Each point is reached from the start by the listed moves, each made 0, 1 or 2 times, or once backwards (-1), plus a little noise. Is the number of moves made odd or even? Then give how often each move was made.

Moves:
(1): [ 0.14 -0.06]
(2): [0.06 0.25]
Start: [0.02 0.00]
Points:
[0.41 0.39] => even (2, 2)
[0.35 0.13] => odd (2, 1)
[0.23 0.19] => even (1, 1)
[0.02 0.58] => odd (-1, 2)

Moves:
(1): [ 0.20  0.09  0.02 -0.15  0.02 -0.12  0.00  0.07  0.00 -0.08  0.04 -0.02
  0.07]
(2): [ 0.14  0.04 -0.04 -0.03 -0.18  0.00  0.04 -0.08 -0.11 -0.11  0.00  0.24
 -0.01]
(3): [-0.02 -0.08  0.25 -0.01  0.04 -0.04  0.05 -0.10 -0.01  0.01  0.04  0.08
  0.04]
(4): [ 0.14 -0.16 -0.01  0.15 -0.08 -0.05  0.05  0.27  0.05 -0.01 -0.05  0.04
  0.06]
(5): [ 0.11  0.19 -0.01  0.18  0.08 -0.10  0.04 -0.02 -0.03 -0.07 -0.12 -0.07
 -0.07]
(6): [ 0.07  0.09 -0.07  0.06  0.10  0.13  0.14  0.02  0.04  0.07  0.06  0.09
  0.12]
(7): [-0.08  0.07  0.00 -0.08  0.02 -0.11  0.01 -0.07  0.20  0.09  0.06  0.01
 -0.04]
(8): [ 0.03  0.13  0.04 -0.11 -0.08  0.11 -0.05  0.18 -0.03  0.04  0.01  0.13
 -0.09]
(9): [-0.09  0.05  0.06 -0.06 -0.04  0.03 -0.17 -0.08  0.17 -0.07  0.02 -0.10
  0.19]
(10): [ 0.00  0.07 -0.04  0.06 -0.11 -0.17 -0.10  0.02 -0.05  0.31  0.13  0.01
 -0.04]
(11): [ 0.04  0.03  0.01  0.22 -0.15  0.07  0.04 -0.06  0.08 -0.10  0.33 -0.05
 -0.07]
Start: [-0.15  0.06  0.03 -0.13  0.14 -0.11 -0.07 -0.07  0.19  0.00 -0.12  0.00
  0.13]
Points:
[ 0.15  0.58  0.21 -0.06 -0.11 -0.77 -0.27 -0.17  0.78  0.48  0.28  0.21
  0.57] => even (1, 1, 1, 1, 1, 1, 2, 0, 2, 2, 0)
[ 0.11  1.03  0.46 -0.57 -0.47 -0.67 -0.72 -0.32  0.43  0.18  0.56  0.10
  0.06] => odd (2, 1, 1, -1, 1, -1, 1, 2, 2, 2, 1)
[-0.33  0.12  0.27  0.06 -0.65  0.15 -0.21 -0.86  0.23  0.01  0.86  0.43
  0.11] => even (-1, 2, 1, -1, -1, 0, 0, 0, 1, 1, 2)
[ 0.39  0.56  0.58  0.16 -0.44 -0.36 -0.17  0.20  0.97 -0.79  0.26  0.11
  0.06] => odd (1, 1, 1, 2, 2, -1, 2, 2, 2, -1, 2)
[ 0.46  0.33  0.36  0.18 -0.08 -0.08  0.63  0.01  0.56  0.04  0.85  0.78
  0.07] => odd (1, 1, 2, 1, 0, 2, 2, 1, -1, 0, 2)
